Each row of a before or after table is a point. One or more steps were done to the points. Then noise was added and the rows were shuffled. The steps act on columns, c1 being the first. Name the steps. A step turns or swaps two columns, mirrors them in a line or flattens them onto one, adds a multiple of one to another, or multiplies or shifts one. Angles are multiples of 10 degrees, from the lower column toward the higher: turns from -170 to 170, lines from 10 to 170 but not 90. Use the fewest steps. Two steps may share a column if one is a turn and the other turns, adds or multiplies; they go together, in the order done. Otherwise the lowest column goes first.

Before (8 x 2):
[[-0.25 -0.54]
 [ 0.35 -0.01]
 [-0.19  0.09]
 [-0.19  0.18]
 [ 0.47  0.52]
 [-0.14 -0.14]
 [ 0.22  0.09]
 [ 0.76  0.42]]
After (8 x 2):
[[ 0.02  0.52]
 [-0.02  0.20]
 [ 0.02 -0.45]
 [-0.02  0.60]
 [ 0.01  0.19]
 [ 0.00  0.08]
 [-0.01 -0.04]
 [ 0.02  0.29]]
Steps: multiply c1 by 0; shift c2 by 0.10

Before:
[[-0.04  0.03 -0.59  0.04  0.06 -0.54]
 [-0.45  0.06  0.59 -0.53 -0.51 -0.08]
 [ 0.13  0.05  0.08 -0.17 -0.03 -0.25]
 [ 0.09  0.21  0.27  0.21  0.13 -0.12]
 [-0.24  0.10 -0.28  0.04 -0.03 -0.08]
 [ 0.66 -0.15  0.06  0.19 -0.28  0.00]
 [ 0.60  0.14  0.21 -0.21 -0.54  0.68]
 [ 0.10  0.35 -0.05  0.15  0.03 -0.16]
 [ 0.31  0.04 -0.33 -0.52 -0.14 -0.28]
 [-0.27 -0.49 -0.39  0.07  0.13  0.45]
 [ 0.13 -0.24 -0.06 -0.41 -0.13  0.13]]
After:
[[ 0.47 -0.17  0.06  0.25  0.52 -0.02]
 [-0.07  0.22  0.27  0.18  0.12 -0.10]
 [-0.21 -0.49 -0.38  0.00 -0.21  0.43]
 [ 0.17 -0.26 -0.06 -0.37  0.10  0.13]
 [-0.06  0.13 -0.25  0.04 -0.24 -0.09]
 [ 0.32  0.04  0.60 -0.38 -0.61 -0.09]
 [ 0.01  0.36 -0.05  0.16  0.10 -0.17]
 [ 0.23  0.05 -0.33 -0.50  0.24 -0.24]
 [ 0.73  0.14  0.18 -0.06  0.38  0.67]
 [-0.08  0.04 -0.62  0.04 -0.02 -0.55]
 [ 0.09  0.04  0.07 -0.17  0.12 -0.25]]
Steps: add -0.3 times c5 to c4; turn c1 and c5 by 70 degrees

Before:
[[-0.01 -0.16  0.06  0.29  0.01  0.85 -0.26 -0.30 -0.38]
 [-0.11  0.27 -0.13  0.18 -0.34  0.50 -0.84 -0.41 -0.46]
 [ 0.22  0.18  0.17 -0.19  0.18  0.01 -0.33  0.18  0.53]
 [-0.17  0.20  0.01  0.38  0.09  0.00 -0.31 -0.42  0.05]
 [ 0.14 -0.09 -0.68  0.29 -0.23  0.13 -0.01  0.40  0.36]
 [-0.07  0.08  0.06 -0.06  0.23  0.00  0.06  0.25 -0.50]
 [ 0.03 -0.28  0.22  0.11  0.09  0.13 -0.44  0.23 -0.38]
 [ 0.10  0.20  0.23  0.29  0.02  0.15  0.01  0.54  0.38]
 [ 0.38  0.14 -0.11  0.16  0.09  0.13 -0.65 -0.12 -0.21]
 [ 0.08 -0.66  0.30 -0.31 -0.07 -0.02 -0.06 -0.47 -0.32]
 [ 0.10  0.12  0.16  0.23 -0.18 -0.07  0.04 -0.33 -0.33]]
After:
[[ 0.34  0.20  0.18 -0.18  0.16  0.01 -0.36  0.76  0.54]
 [ 0.34  0.11 -0.10  0.17  0.07  0.10 -0.65  0.48 -0.23]
 [-0.19  0.34 -0.18  0.14 -0.32  0.47 -0.82  0.18 -0.48]
 [-0.20 -0.11 -0.69  0.27 -0.26  0.12 -0.02  1.00  0.38]
 [ 0.15 -0.26  0.23  0.15  0.07  0.13 -0.43  0.82 -0.41]
 [-0.17  0.20  0.02  0.37  0.05  0.00 -0.31  0.19  0.04]
 [ 0.02 -0.19  0.11  0.31  0.01  0.82 -0.26  0.30 -0.39]
 [ 0.21  0.13  0.17  0.23 -0.18 -0.09  0.05  0.26 -0.33]
 [ 0.25 -0.66  0.33 -0.32 -0.08 -0.04 -0.07  0.13 -0.35]
 [ 0.21  0.21  0.24  0.27  0.01  0.15  0.03  1.13  0.35]
 [-0.08  0.09  0.10 -0.03  0.23 -0.01  0.07  0.86 -0.49]]
Steps: add 0.5 times c3 to c1; shift c8 by 0.60

Before:
[[ 0.34  0.00  0.43  0.10 -0.13  0.23 -0.55  0.22  0.42 -0.39  0.01  0.00
   0.26  0.35]
 [ 0.36  0.55  0.28  0.35  0.05  0.37  0.26  0.15  0.10  0.21 -0.20 -0.14
   0.48  0.34]
 [-0.14 -0.12  0.02 -0.16  0.40  0.18  0.18 -0.04  0.08  0.12  0.31  0.24
  -0.11 -0.49]
 [ 0.03  0.13 -0.01 -0.16  0.06  0.25 -0.47 -0.20  0.30  0.01 -0.02  0.35
  -0.18  0.07]
 [ 0.14 -0.37  0.28 -0.19  0.24  0.16 -0.15 -0.12 -0.37 -0.07  0.01  0.39
   0.01 -0.07]
 [ 0.10 -0.19 -0.37  0.23 -0.25 -0.35 -0.49  0.10 -0.38 -0.63 -0.29 -0.30
  -0.15 -0.20]
 [-0.23 -0.32 -0.35  0.11 -0.15 -0.26  0.10  0.09  0.37 -0.20 -0.06  0.03
   0.02 -0.06]
 [-0.14  0.09 -0.39  0.15  0.66 -0.04  0.21 -0.15 -0.25 -0.28  0.31 -0.25
   0.55 -0.28]]
After:
[[-0.36 -0.08  0.40  0.10 -0.29 -0.26 -0.57  0.25  0.44 -0.39 -0.06 -0.05
   0.13  0.39]
 [-0.50  0.82  0.29 -0.17  0.13  0.41 -0.13 -0.11  0.00 -0.09 -0.01  0.37
   0.04 -0.06]
 [ 0.21 -0.19 -0.39  0.15  0.88  0.20  0.20 -0.17 -0.15 -0.31  0.08 -0.24
   0.50 -0.32]
 [-0.24  0.41 -0.38  0.24 -0.06  0.14 -0.46  0.05 -0.49 -0.61 -0.20 -0.28
  -0.25 -0.19]
 [ 0.12 -1.43  0.31  0.37 -0.05  0.06  0.26  0.14  0.33  0.21 -0.37 -0.11
   0.22  0.33]
 [-0.04  0.83 -0.30  0.09  0.02 -0.43  0.08  0.13 -0.02 -0.12 -0.07  0.02
  -0.04 -0.09]
 [ 0.07  0.32  0.03 -0.18  0.40  0.04  0.13  0.01  0.22  0.13  0.29  0.23
   0.07 -0.51]
 [ 0.07 -0.34 -0.04 -0.17  0.11 -0.17 -0.46 -0.18  0.36  0.01  0.04  0.32
  -0.13  0.08]]
Steps: multiply c2 by 2.5; turn c1 and c2 by -160 degrees; add -0.5 times c3 to c5; turn c6 and c9 by 60 degrees; multiply c13 by 0.7; turn c11 and c13 by 30 degrees

Before:
[[-0.44 -0.28 -0.01 -0.29 -0.30  0.20 -0.16 -0.29 -0.16 -0.03 -0.18 -0.25
  -0.21 -0.16 -0.32 -0.43 -0.11  0.24 -0.12  0.71]
 [ 0.34 -0.45 -0.17 -0.23  0.77 -0.37  0.05  0.06  0.31 -0.22  0.16 -0.59
  -0.29 -0.23  0.00  0.12  0.19  0.13  0.11 -0.24]
 [ 0.38  0.08  0.13  0.16 -0.02  0.67 -0.21  0.19  0.13  0.07 -0.27 -0.24
   0.21 -0.12  0.05 -0.50 -0.66 -0.06  0.18  0.17]
 [ 0.05 -0.50 -0.01 -0.19  0.05 -0.04  0.15  0.20  0.34 -0.25  0.25  0.40
   0.01 -0.67 -0.34 -0.36 -0.34 -0.24 -0.40 -0.20]
 [ 0.20 -0.11  0.08  0.11 -0.35 -0.10 -0.41 -0.31  0.24 -0.03 -0.29  0.08
   0.10  0.01  0.06  0.25 -0.12 -0.18 -0.60  0.11]
 [-0.15 -0.05  0.03 -0.48 -0.12  0.38  0.20 -0.09 -0.19  0.07  0.13  0.18
  -0.19 -0.30  0.22  0.31 -0.15 -0.13  0.02  0.44]
 [ 0.16 -0.03  0.21 -0.30 -0.02  0.14  0.12 -0.42  0.77  0.28  0.25 -0.51
   0.16  0.25 -0.10 -0.32  0.65 -0.33  0.39 -0.13]
 [ 0.05 -0.52  0.41 -0.22  0.14 -0.09  0.67  0.44 -0.06 -0.39 -0.39 -0.49
   0.03 -0.20  0.04 -0.36 -0.31  0.38 -0.63 -0.24]
 [ 0.15  0.04 -0.35 -0.48 -0.30  0.16  0.34 -0.12  0.33 -0.49 -0.13  0.13
   0.12 -0.52  0.37 -0.25 -0.09 -0.14 -0.21 -0.24]
 [-0.12 -0.35 -0.18 -0.24  0.43  0.25 -0.17 -0.06  0.34  0.51  0.40  0.31
   0.05  0.02 -0.24 -0.20 -0.15 -0.04  0.17  0.13]]
After:
[[-0.34 -0.23 -0.21 -0.27 -0.16  0.21 -0.14 -0.15 -0.18 -0.11 -0.32 -0.24
   0.44 -0.14 -0.27 -0.17 -0.25  0.20 -0.14  0.68]
 [-0.12  0.01 -0.13 -0.45 -0.21  0.42  0.23  0.01 -0.16  0.04  0.04  0.18
  -0.10 -0.30  0.22  0.38 -0.14 -0.12  0.02  0.47]
 [-0.05  0.01  0.59 -0.30 -0.13  0.17  0.10 -0.65  0.76  0.12  0.26 -0.51
   0.10  0.22 -0.12 -0.39  0.37 -0.33  0.37 -0.17]
 [ 0.31  0.10  0.29  0.14  0.09  0.67 -0.19  0.51  0.13  0.11 -0.22 -0.21
   0.16 -0.07  0.05 -0.50 -0.44 -0.07  0.14  0.19]
 [-0.03 -0.48  0.14 -0.21 -0.08 -0.05  0.12  0.33  0.34 -0.15  0.22  0.35
   0.22 -0.70 -0.35 -0.30 -0.18 -0.25 -0.40 -0.25]
 [ 0.27 -0.48  0.14 -0.19  0.57 -0.40  0.10  0.03  0.29 -0.21  0.46 -0.58
   0.18 -0.22  0.01  0.29  0.22  0.14  0.10 -0.24]
 [ 0.17 -0.07  0.25  0.12 -0.10 -0.09 -0.38 -0.22  0.23 -0.12 -0.40  0.04
  -0.25 -0.04  0.06  0.18 -0.27 -0.23 -0.58  0.10]
 [-0.12 -0.36 -0.04 -0.28  0.20  0.21 -0.19 -0.01  0.35  0.47  0.59  0.30
   0.00 -0.01 -0.15 -0.17 -0.15 -0.06  0.15  0.15]
 [ 0.22  0.06 -0.09 -0.49 -0.17  0.18  0.33 -0.06  0.34 -0.52 -0.24  0.17
   0.08 -0.52  0.41 -0.27 -0.13 -0.12 -0.23 -0.23]
 [-0.06 -0.55  0.37 -0.22  0.30 -0.09  0.67  0.52 -0.04 -0.32 -0.30 -0.50
   0.20 -0.17  0.01 -0.24 -0.05  0.36 -0.65 -0.25]]
Steps: add 0.5 times c9 to c3; turn c1 and c3 by 20 degrees; turn c5 and c11 by 30 degrees; add 0.3 times c8 to c10; turn c8 and c17 by 30 degrees; mirror c13 and c16 in the line at 110 degrees

Before (10 x 32):
[[ 0.23  0.03  0.22  1.45  0.31  0.28 -0.11  0.05  0.00  0.22 -0.07 -0.14
   0.29 -0.08  0.15  0.06 -0.32 -0.32  0.19  0.15 -1.48 -0.04  0.06 -0.11
   0.04 -0.18  0.15  0.38  0.13 -0.04 -0.01 -0.07]
 [-0.28  0.28 -1.53 -0.32  0.04  0.31 -0.02  0.18  0.07  0.16 -0.18  0.02
   0.22 -0.62  0.08 -0.35  0.01 -0.65  0.17  0.14  0.08  0.13  0.59 -0.11
  -0.22 -0.21  0.13  0.39  0.22  0.35  0.19 -0.07]
 [-0.69 -0.01  0.08  0.27  0.47 -0.95  0.76  0.03 -0.04 -0.10 -0.26 -0.24
  -0.34  0.02  0.14 -0.02  0.01  0.16  0.24  0.08 -0.16 -0.50  0.13  0.08
   0.09 -0.20  0.03  0.18 -0.17  0.13  0.28 -0.11]
 [ 0.19  0.06 -0.20 -0.05  0.01  0.33 -0.17  0.32  0.30  0.05  0.02 -0.22
   0.49  0.07  0.05  0.12  0.36 -0.66  0.11  0.07 -0.02  0.18  0.00  0.07
  -0.28 -0.25  0.07  0.08  0.28  0.10  0.02 -0.02]
 [-0.49  0.07 -0.08 -0.28 -0.01 -0.08  0.14  0.29 -0.03  0.28 -0.12  0.02
   0.33  0.08  0.37 -0.03 -0.30  0.20 -0.24 -0.34  0.17  0.15  0.17  0.21
   0.02 -0.17  0.10  0.13  0.25  0.29  0.28 -0.13]
 [ 0.13  0.08  0.18 -0.31  0.24  0.19 -0.18  0.31  0.11 -0.01  0.91 -0.17
   0.23 -0.54  0.52  0.16 -0.25 -0.01 -0.16  0.13  0.05  0.04  0.00  0.46
  -0.33 -0.06  0.08  0.08  0.27  0.29  0.24 -0.14]
 [-0.10  0.18  0.19 -0.30  0.22  0.27  0.20  0.20  1.31  0.08  0.04 -0.25
   0.48  0.10  0.20  0.05 -0.03  0.11  0.35  0.03  0.05  0.21 -0.09  0.27
  -0.23 -0.19  0.07  0.24  0.01  0.34 -0.14  0.74]
 [ 0.08  0.04  0.25 -0.28  0.28  0.09  0.26 -0.04 -0.06  0.28 -0.10 -0.13
   0.07 -0.33  0.15  0.19 -0.19 -0.12  0.09  0.16  0.24 -0.45  0.45  0.03
  -0.29 -0.02  0.15  0.35  0.27 -0.01 -0.24  0.04]
 [ 0.17  0.38  0.14 -0.33  0.47 -0.05 -0.07 -0.12  0.00  0.30  0.13  0.03
   0.11 -0.18  0.12  0.21  0.04  0.13  0.05 -0.01  0.03  0.16 -0.11 -0.10
  -0.30 -0.01  0.10  0.21  0.16 -0.29 -0.22 -0.17]
 [ 0.22  0.29  0.24 -0.24 -0.14  0.11 -0.13  0.20  0.33 -0.24  0.26 -0.26
   0.48 -1.04  0.12 -0.29 -0.34 -0.04  0.14  0.20  0.24 -0.02 -0.17  0.41
  -0.24  0.18 -0.02  0.43  0.14  0.46  0.28  0.29]]
After:
[[ 0.23  0.00  0.28  1.45 -0.11 -0.14 -0.08  0.09  0.04  0.22 -0.07 -0.16
  -0.46 -1.13  0.16  0.11 -0.30  0.00  0.22  0.11 -0.86 -0.07  0.17 -0.06
   0.09 -0.16  0.02 -0.01  0.11 -0.04  0.00  0.04]
 [ 0.09  0.02  0.22 -0.28 -0.16 -0.05  0.24 -0.04 -0.08  0.28 -0.11 -0.15
  -0.23  0.00  0.11  0.19 -0.18  0.08  0.12  0.17  0.42 -0.47  0.26  0.07
  -0.25 -0.01 -0.14  0.09  0.27 -0.03 -0.25 -0.35]
 [ 0.17  0.41  0.17 -0.35 -0.41 -0.11 -0.04 -0.10  0.04  0.28  0.15  0.06
  -0.22 -0.10  0.13  0.23  0.03  0.16  0.04 -0.06  0.13  0.18  0.09  0.01
  -0.31  0.01  0.05  0.17  0.13 -0.28 -0.24  0.24]
 [-0.12  0.17  0.21 -0.34  0.03 -0.33  0.21  0.23  1.30  0.04  0.07 -0.23
  -0.45  0.07  0.22 -0.04 -0.02  0.19  0.35  0.02 -0.04  0.23 -0.40  0.18
  -0.19 -0.20 -0.61  0.16  0.00  0.36 -0.13 -0.14]
 [ 0.14  0.09  0.18 -0.30 -0.08 -0.18 -0.17  0.33  0.14 -0.01  0.85 -0.17
  -0.36 -0.28  0.54 -0.03 -0.25  0.03 -0.16  0.12  0.46  0.05  0.15  0.34
  -0.33 -0.05  0.05 -0.01  0.30  0.28  0.20  0.08]
 [-0.43  0.06 -0.08 -0.28  0.06 -0.35  0.14  0.27 -0.03  0.28 -0.11  0.00
  -0.04  0.19  0.38 -0.08 -0.31  0.19 -0.23 -0.36  0.09  0.18  0.22  0.14
   0.04 -0.17  0.01  0.13  0.23  0.34  0.28 -0.04]
 [ 0.16  0.29  0.24 -0.26  0.23 -0.37 -0.15  0.24  0.34 -0.23  0.28 -0.29
  -0.13 -0.44  0.15 -0.39 -0.33  0.16  0.16  0.23  0.92 -0.03 -0.29  0.15
  -0.23  0.18 -0.28  0.12  0.14  0.48  0.32  0.05]
 [-0.69  0.01  0.08  0.27 -0.89  0.05  0.73  0.05 -0.04 -0.10 -0.24 -0.25
   0.67 -0.12  0.14 -0.04  0.02  0.17  0.23  0.05 -0.11 -0.49  0.17  0.04
   0.12 -0.16  0.10  0.11 -0.17  0.12  0.30 -0.06]
 [-0.26  0.28 -1.59 -0.32  0.19 -0.07 -0.01  0.19  0.09  0.20 -0.19  0.04
  -0.33 -0.29  0.04 -0.26  0.08 -0.19  0.11  0.13  0.49  0.12  0.44 -0.17
  -0.18 -0.17 -0.07 -0.18  0.20  0.35  0.22 -0.45]
 [ 0.17  0.04 -0.22 -0.09  0.21 -0.34 -0.15  0.27  0.30  0.03 -0.02 -0.23
  -0.37  0.02  0.06  0.07  0.35 -0.38  0.12  0.06 -0.11  0.19  0.06  0.08
  -0.25 -0.23 -0.03 -0.25  0.27  0.15  0.02  0.02]]
Steps: turn c6 and c13 by 70 degrees; turn c5 and c13 by -150 degrees; turn c14 and c21 by -50 degrees; turn c16 and c24 by 20 degrees; multiply c24 by 0.7; flatten c18 and c28 onto the line at 40 degrees; turn c27 and c32 by 130 degrees; turn c23 and c32 by -60 degrees
